Rows are points. Each copy is the shape, with its points in the same order, stretched, turned, moved and blurred by noise. Some copies are also mirrored. Which?

Shape, 6 rows:
[[-3.9 -1.4 -0.5]
 [-2.9 -3.2  5.4]
 [ 4.7 -1.9  1.3]
 [-4.1  1.0 -4.0]
 [ 1.0  2.2  3.0]
 [ 3.7  4.7 -2.6]]
Copy 1, 6 rows:
[[-1.2 -5.8  2.2]
 [ 5.6 -5.3  2.5]
 [ 2.2 -0.9 -4.1]
 [-5.1 -4.1  2.7]
 [ 2.5  1.1  1.6]
 [-2.8  3.7 -1.1]]
Copy 1 is: only turned
Copy 2 (6 x 3):
[[-1.8  3.5  0.4]
 [-6.8 -0.1  0.6]
 [ 1.2 -5.6  1.4]
 [ 1.4  6.0 -0.7]
 [-0.3 -3.0 -2.6]
 [ 6.2 -2.0 -4.6]]
Copy 2 is: mirrored

Shape, 9 rows:
[[ 1.1 -4.4  0.5  0.1]
 [-1.5  2.9 -4.1 -2.0]
 [-1.3  1.6  4.1 -1.6]
 [-6.2 -4.9 -4.9  2.3]
 [-2.6 -6.0 -2.9 -1.2]
 [-2.6  3.9 -2.3  1.3]
 [ 1.7 -4.3  1.8 -0.9]
 [ 2.3 -3.7  3.0  2.2]
 [ 1.0 -3.9 -4.5  0.1]]
Copy 1:
[[-1.6 -1.9 -3.8 -2.6]
 [ 2.2  7.3 -1.6 -0.5]
 [-1.3 -0.6  3.7  0.1]
 [ 7.0 -0.7 -7.8  1.4]
 [ 4.5 -1.4 -5.9 -3.2]
 [ 1.2  5.8 -0.8  3.5]
 [-2.1 -2.6 -2.1 -3.4]
 [-4.6 -4.0 -2.8 -0.9]
 [ 0.6  2.0 -7.6 -3.3]]
Copy 1 is: mirrored
Copy 2 (9 x 4):
[[  1.4  -2.7   5.1   1.5]
 [  1.9  -2.8  -3.4  -2.7]
 [ -4.5   1.0   2.8  -3.2]
 [  0.9 -10.8  -0.3  -0.5]
 [  3.7  -7.8   3.4  -0.8]
 [ -1.3  -3.1  -4.7  -2.1]
 [  0.4  -1.7   6.4   1.4]
 [ -1.6  -1.1   5.1   3.5]
 [  4.7  -4.9   1.5   2.2]]
Copy 2 is: only turned
Copy 3 (9 x 4):
[[-1.2 -2.7 -3.5 -0.8]
 [-0.4  4.1  0.7 -3.1]
 [ 4.5 -3.0 -0.4 -3.3]
 [-8.0 -0.8  1.4 -2.1]
 [-6.1 -1.1 -3.2 -3.6]
 [ 1.4  1.9  3.4 -1.3]
 [ 0.4 -3.4 -3.5 -1.5]
 [ 2.1 -5.3 -3.2  1.4]
 [-4.1  1.9 -3.6 -0.1]]
Copy 3 is: only turned
Copy 4, 9 rows:
[[ 3.2 -2.3 -1.1 -1.4]
 [-0.4  5.0 -0.9  3.8]
 [-5.0  0.4  1.3  0.3]
 [ 2.3 -0.6 -9.9  0.0]
 [ 3.5 -2.5 -6.1  1.9]
 [-2.4  5.1 -1.3  0.1]
 [ 2.1 -3.3 -0.4 -0.6]
 [ 1.5 -2.6  0.7 -5.3]
 [ 5.6 -0.4 -2.3  0.2]]
Copy 4 is: mirrored

Shape:
[[-1.4 -2.0  2.1  4.2  0.4 -2.8]
 [-4.3  4.0 -4.6 -2.4  3.6  1.3]
 [-1.5 -1.1 -1.3  2.9  3.7  0.1]
 [ 3.2  2.7 -1.7 -2.5  0.8  1.7]
 [-2.7 -1.4 -0.9  0.0  4.6 -4.8]
 [-6.9 -2.4 -1.8  3.8 -6.1  1.3]
 [-1.6  2.7  0.2  5.1 -5.7 -3.6]
 [ 0.7  3.6 -3.0 -0.9  2.3 -2.8]
 [-5.9 -4.5 -4.8 -2.1  1.2  2.6]
 [-1.3 -3.9  2.7 -3.0 -5.7 -3.7]
 [-7.1  5.0  2.1 -1.2  4.2 -0.5]
 [ 2.5 -0.4  2.8 -0.9 -4.0 -2.3]]
Copy 1 (12 x 6):
[[-4.4 -1.1 -1.2  4.3 -2.3 -1.2]
 [ 1.0 -4.5 -3.6 -2.4  0.8  5.9]
 [-1.7 -3.8 -1.2  3.3 -3.0  2.8]
 [ 4.1 -1.3  1.9  0.7 -0.3  2.0]
 [-4.2 -5.7  0.0  0.7  0.5 -0.1]
 [-4.1  1.9 -7.8 -1.2 -6.8 -1.3]
 [-1.3  1.9 -5.6  3.3  0.9 -3.2]
 [ 2.2 -4.0 -1.3  0.7  2.5  0.4]
 [-2.8 -4.2 -2.9 -4.6 -7.6  2.2]
 [-4.4  2.3  1.8 -2.9 -1.7 -5.1]
 [-4.5 -1.9 -3.5 -0.9  4.1  7.4]
 [-0.8  2.3  1.9  1.0 -0.2 -3.5]]
Copy 1 is: only turned
Copy 2, 12 rows:
[[-2.1 -2.1  4.2  0.0  1.1 -2.1]
 [ 1.0 -4.3 -3.8  2.3  4.8 -2.2]
 [-1.1 -2.6  1.7  2.5  4.2 -1.5]
 [ 2.8  2.3 -2.2 -0.6  2.9 -1.4]
 [-1.0 -7.3  4.1 -2.9  3.6 -2.8]
 [-2.5 -4.3  2.1  5.3 -3.2  0.7]
 [-1.7 -0.4  2.0  2.6 -4.6 -5.7]
 [ 2.4 -2.1 -0.1 -1.6  2.0 -4.8]
 [ 2.1 -7.7  2.0  2.1  1.7  2.8]
 [-0.5 -1.6  3.8 -6.6 -4.8  0.3]
 [-4.5 -3.8 -5.6 -0.1  5.9 -0.4]
 [-0.4  2.9  2.0 -4.3 -2.4 -1.7]]
Copy 2 is: only turned
Copy 3:
[[ 3.6  0.5 -2.7  1.5 -3.5 -6.1]
 [-5.1 -4.7 -2.5  1.9  6.5 -0.7]
 [ 1.0 -1.1 -2.3  1.5  2.4 -5.2]
 [-4.0  0.3  0.8 -1.6  4.8  1.8]
 [-0.8 -3.1 -1.2 -1.6  0.2 -8.3]
 [-0.7  1.2 -4.2 10.7 -1.7 -3.1]
 [ 0.1  1.8 -7.8  3.2 -3.9 -0.7]
 [-3.9 -1.5 -2.6 -3.0  4.2 -1.7]
 [-3.8 -1.0  2.3  5.9  4.7 -5.5]
 [-3.9  1.8  3.7  3.2 -5.4 -4.9]
 [-0.8 -7.9 -3.0  4.7  0.5 -1.4]
 [-2.6  2.0  1.3  0.5 -3.3 -0.7]]
Copy 3 is: mirrored

Shape, 10 rows:
[[-4.9  0.7  1.6 -1.2  2.6  0.7]
 [ 6.0  3.6  1.9 -0.3  2.1 -2.0]
 [ 4.6  1.0  1.4 -0.9 -2.9 -1.9]
 [-3.0  3.4 -5.8 -2.5 -3.9 -2.6]
 [ 4.4 -0.6  4.1 -4.5  6.6 -2.8]
 [-1.8  1.2 -2.3  2.9 -1.9 -5.0]
 [-7.2 -0.9 -1.5  3.4 -2.4  2.6]
 [-1.4  3.3 -1.7  1.9 -4.7 -2.2]
 [ 2.4 -3.0 -2.2  4.4  0.3  2.1]
 [ 2.7 -3.7  5.9 -4.1  4.6 -2.0]]
Copy 1, 10 rows:
[[-2.3  1.3  1.3 -1.1  0.1 -1.3]
 [ 3.7  2.8 -3.7 -0.5  1.4 -4.5]
 [ 5.3 -2.6 -3.1 -0.9  1.0 -2.2]
 [-0.9 -5.0 -5.9 -2.8 -3.4 -3.2]
 [ 1.8  1.8 -0.1 -1.0  5.2 -4.0]
 [ 0.5 -1.2 -2.2  3.2 -4.8 -1.4]
 [-1.6 -0.8  1.2 -0.5 -6.1  3.1]
 [ 2.0 -3.1 -3.0 -1.1 -5.7 -0.7]
 [ 2.0  0.0 -2.2  4.7 -0.2  4.6]
 [ 3.7  0.7  3.0  0.4  6.1 -2.9]]
Copy 1 is: only turned
Copy 2 (10 x 6):
[[-3.7 -0.1 -3.0 -5.2  4.5 -1.2]
 [-0.4 -1.0  3.1  1.7 -0.5 -5.2]
 [-0.4 -0.6  1.8  3.9 -2.1 -0.2]
 [ 2.0  6.0 -4.9  0.3 -2.7  1.1]
 [-0.7 -7.1 -0.3  1.3  3.3 -6.2]
 [-2.1  1.7 -2.3 -3.5 -4.2 -0.6]
 [-3.0  3.6 -2.6 -8.6  1.8  4.2]
 [-2.1  4.5 -0.9 -0.9 -3.4  0.7]
 [ 2.0 -0.7  2.9 -6.6  0.2  1.9]
 [-2.4 -8.2 -0.4  1.3  3.5 -2.7]]
Copy 2 is: mirrored
Copy 3, 10 rows:
[[-0.7  3.0  3.8 -1.0  0.3  3.8]
 [-1.5 -0.8  0.2  2.6 -1.2 -5.0]
 [ 1.1 -3.0  0.6 -0.1 -2.8 -3.4]
 [ 0.5  0.0 -2.6 -2.5 -7.2  5.0]
 [-0.3  2.3  0.0  1.1  4.8 -5.6]
 [-3.7  0.0 -1.5 -4.8 -6.0  2.2]
 [-1.6 -1.4  3.2 -3.9 -3.6  8.2]
 [-0.9 -1.5  0.9 -2.3 -7.6  2.2]
 [-3.9 -5.8 -0.7 -0.3 -0.4  2.1]
 [ 1.3  1.2  2.6 -1.2  5.8 -5.1]]
Copy 3 is: only turned
Copy 4 (10 x 6):
[[-2.2  1.4 -7.8 -3.8  0.1  1.2]
 [-6.1  0.4  3.8  1.9  1.3  3.0]
 [-2.7 -2.2  2.1  6.2  1.3  1.1]
 [ 3.2 -1.3 -2.3  3.9 -2.1  9.2]
 [-8.6 -1.1  0.2 -2.9 -3.2 -2.1]
 [-0.2 -4.2 -2.7  1.1  4.2  6.5]
 [ 4.8  0.9 -8.8 -2.1  5.0  1.1]
 [ 0.3 -1.9 -2.2  4.8  3.2  6.9]
 [ 3.6  0.0  1.3 -1.9  5.4 -3.1]
 [-7.4 -2.5 -2.4 -2.1 -1.9 -5.5]]
Copy 4 is: mirrored
